Each wall is flat, endless, passes through zero and stands at right angles to its row. A trip goes straight from one point to another. List the walls that it crosses, first one first.

Walls:
(1): [33 99 -7]
(2): [-31  13   4]
(3): [-34  89   7]
(4): [-66 -13  30]
(5): [ 75 -21  43]
(6): [ 22 -51 -21]
Trips:
[  4 -29  93] to [-61   8  22] => 2, 3, 5
[ 38   7 -74] to [ 29  60 -54] => 3, 6
[36 16 41] to [29 28  6] => none
[-37  54  50] to [-16   6 -19] => none
[-65  43 -44] to [ 20  31 -68] => 4, 2, 6

Walls:
(1): [-11   1  10 -18 -54  25 -21 -18]
(2): [-14  32  19   6  28 -13  63 -45]
(3): [  3 -12  20 -21 -55 121  21 -31]
(4): [-17   8 -37 -36  49 -82 -52  35]
(5): [-36  52  25 -15  14  -4  31 -15]
(6): [-74 -35  29   9  44 -19  33  40]
(7): [ -7 -12 -26  16  66  62  35 -39]
Trips:
[ 18 -56  30 -60  39  48 -14  59] to [ 29  -1 -27 -25 -33 -10  29   8] => 7, 1, 6, 4
[  5 -57  25  46 -15 -20 -33  -6] to [ 67 -82  50 -11 -24  52  21 -10] => 3, 6, 7

Walls:
(1): [ -1 -13  12  26  -4 -39 -93 -12  -3 -53 -29  34  42   0]
(2): [ 61 -21  15 -22  23 -21  10  -1  48  34  23   2  17 -62]
(3): [  6   7  -7 -32   6 -39 -33  45  51  34  14  59  33  10]
(4): [ 24  37 -54   4 -15  25  -6 -27 118  40   8  62  56 -61]
Trips:
[-14  64  -4 -21 -11 -12 -15 -43  -8 -47 -91  32  -2 -46] to [ -8  58  -7  26  -1  -1 -21  23  -6 -42  20  -2  39 -31] => 3
[-64  -1 -16  35  10 -11 -65 -28  -9 -29 -47   8  50 -44] to [ -50   40   -1   34  -13  -95  -19   48  -39  -16 -103   60   -2    6] => 3, 4
[  63  -71   50   12   19  -11  -72 -119   60    7  -34  -26  -20   -8] to [-53  13  24   6  -6  -4 -13  73  -1 -53 -10 -14  -9  17] => 4, 2, 3
[ 21  16  -2   9  34 -30 -28  11 -24   5  30  85 -30   1] to [ 29 -30  64 -29 -44  20  70  30  -7   8  33  31  25  16] => 4, 1
[-28  10  34  53  -5  74   0  13 -39 -50 -91 -76 -21   0] to [ 37  41  52   6  31 -52 -13  -6 -62  -5  16 -36 -11 -62] => 2
[  -9  -29  -18    8   45   81   75  -15 -121   15   37  -56  -24   22] to [  4  17   4 -63  11  -2  97   0 -67 -71  29 -42 -17  25] => none
[ 26  56 -78   6 -42  -6  -1 -20 -28  17  16  51 -33   7] to [ -3  29  35  60   4   7  66  17 -35 -24  23  20  54 -48] => 3, 2
[-14  -5 -34  19 -22   1  79 -24  52   3  24  53  -3 -14] to [-45 -22 -52  16  11  -3  23  46  74  37  68  37 -11 -65] => none

Walls:
(1): [ -8  71  10 -21 -52  -1  -1  39  27 -54 -33   0  59  27  61 -35 -56  40
  -8  27  30  10  47 -81]
(2): [ 24  -8  14  21  31  38  -1 -53  30  -1  97  20  22 -26 -46 -35  19  15
  40   4 -47  19   2 -64]
(3): [-25   6   8 -50  22  67  27 -26  -5  -9  85  33 -28  27  33   7   3 -11
  25  35  40 -22   6 -24]
(4): [ 65   6   7 -13   7   7  -1 -16 -23 -29 -48  16  -2   8 -59 -32  20  55
 -58  -3 -10   1  -1  33]
(5): [-61  15  69  -8  -2  23  27 -73  11  73  11  16 -17 -56 -28   3  31 -27
 -19 -28  30 -16  22  65]
(6): [-23  -3 -12  -2  52  17  24 -19  66 -15 -66 -40  -3  32  38 -45 -17  13
  -1   7  -8  -7 -19  -5]
(7): [-60   4   4  10  45  24 -41  32 -11  16 -10 -37  11 -39 -43  23  29  34
 -68  28  11 -19  21 -19]
(8): [  -3   17 -121    8   -3   -9   25   32  -26   53   13   29   15  -31
  -38    3    1   34  -36   84   -4   -8    3   32]
Trips:
[ 39 -23  47  15 -27 -40  39   2 -37  14 -25 -57 -44   4  42  58  -8  24
   9   8 -13   1   5   5] to [ 17   0   1  13  15  18 -36  52  35  -9 -21  -4  20   2 -21  51 -25 -32
  -9 -30  27 -25   2 -42] => 1, 7
[ 16 -58  -1  56 -33  -6 -10  25 -26 -36  -5 -32   6  33   0 -43 -68   2
 -18 -20  45 -28  13  10] to [ 21  28 -36  -4  11  16  -6 -29 -10 -16 -57 -27  21  24  32 -15 -25  21
  30 -28 -14  47  -9 -18] => none
[  3 -24  -1  34  14   9  -7  24  25 -23  14  42 -40  -3 -20 -26  23 -37
 -21 -32  -7 -23 -11  47] to [-24 -23 -50 -21  18 -40  17 -15 -13  41 -27 -33 -11 -43   4  11  17  14
  22 -12  40 -66  18  10] => 2, 8, 7, 6, 4
[ -46  -49  -36  -54 -103  -50  -15  -17   15    3  -43   16  -44  -22
  -42   59  -33  -22   36   11  -18    3  -54    6] to [-40 -20  30 -13  54  -5  49  47   8   6  17   9  27 -34 -33  36 -27  12
  43  25  20  -1  40  48] => 7, 3
[ 80 -23 -26  43  35 -21  28  11 -18 -79  -9 -10 -20  36   8 -44  -8  37
  26 -20 -34 -32  -3  -5] to [ 38 -21  -9  95   9 -28  12  82 -78  25   6 -50 -36  -9  26   8 -35 -18
  43   5 -54  -6 -14  61] => 1, 2, 8, 6, 4
